Every row gives one point. Each copy is the shape, with its points in the same order, turned, moved and blurred by noise. Some copies are also mirrored. Which?

Shape (7 x 3):
34,54,77
-34,15,31
-41,31,-15
54,-75,19
-22,22,-20
25,-16,-9
-47,37,10
Copy 1, 7 rows:
110,43,-26
33,14,31
-7,37,20
31,-85,-45
-7,19,3
8,-16,-32
24,46,31
Copy 1 is: only turned
Copy 2:
-98,1,41
-44,-17,-21
-28,10,-52
43,-14,67
-20,13,-37
10,18,22
-50,-3,-45
Copy 2 is: only turned

Shape:
-46,59,-1,-46
-63,31,4,-40
50,70,-64,23
44,-42,-36,37
34,-45,-14,-30
8,-32,38,3
22,-35,17,40
-17,20,-61,-29
Copy 1 (8 x 4):
28,-54,-73,10
3,-48,-74,-11
83,49,-20,54
11,67,31,-21
29,5,28,-53
-29,-14,27,-14
-27,27,32,-3
53,13,-58,-23
Copy 1 is: mirrored
Copy 2 (8 x 4):
-17,67,60,12
-27,43,71,19
64,64,-44,5
32,-45,-40,-8
7,-28,5,-54
-52,-26,-2,-14
-21,-41,-33,8
46,25,37,-4
Copy 2 is: mirrored

Shape, 11 rows:
-44,-3,32,-11,21,-59
-71,2,14,-13,21,-31
58,5,-51,-27,-17,-15
-19,-30,-48,-15,65,56
63,26,-66,-46,-24,34
51,52,-41,-65,2,-25
-35,-10,-38,8,-34,-49
-42,28,21,43,39,-75
11,-45,0,-27,37,24
27,1,-9,-18,9,67
33,-50,-75,-24,-14,25
Copy 1, 11 rows:
9,-46,-34,-1,7,-56
-9,-16,-15,18,0,-71
40,46,-18,-42,18,37
-41,71,11,7,73,-28
35,85,-29,-7,16,70
69,45,-72,3,9,25
34,1,12,-43,-30,-29
44,-69,5,5,32,-64
-39,29,-32,-23,58,-1
-29,45,-12,16,50,48
-11,80,0,-64,28,29
Copy 1 is: mirrored
Copy 2 (11 x 6):
-61,9,2,-75,-33,-8
-45,22,-23,-79,-25,11
14,-22,-6,11,3,-79
8,-48,-65,14,-21,41
36,-12,-26,47,38,-70
-29,6,-25,25,10,-91
19,1,-8,-87,-22,-47
-48,44,18,-67,-91,-13
-26,-57,-5,-4,3,18
16,-14,-6,32,28,21
48,-66,-27,0,13,-33
Copy 2 is: only turned
Copy 3:
-31,33,37,-34,15,34
-27,-1,40,-55,-14,25
53,48,12,25,8,-47
64,-50,2,-58,24,-26
59,14,31,44,3,-90
22,58,59,12,29,-74
-14,39,-15,-19,-45,-2
-74,36,1,-45,35,16
67,-12,19,-13,33,14
53,-44,28,30,27,-26
93,13,-25,19,-18,-31
Copy 3 is: mirrored
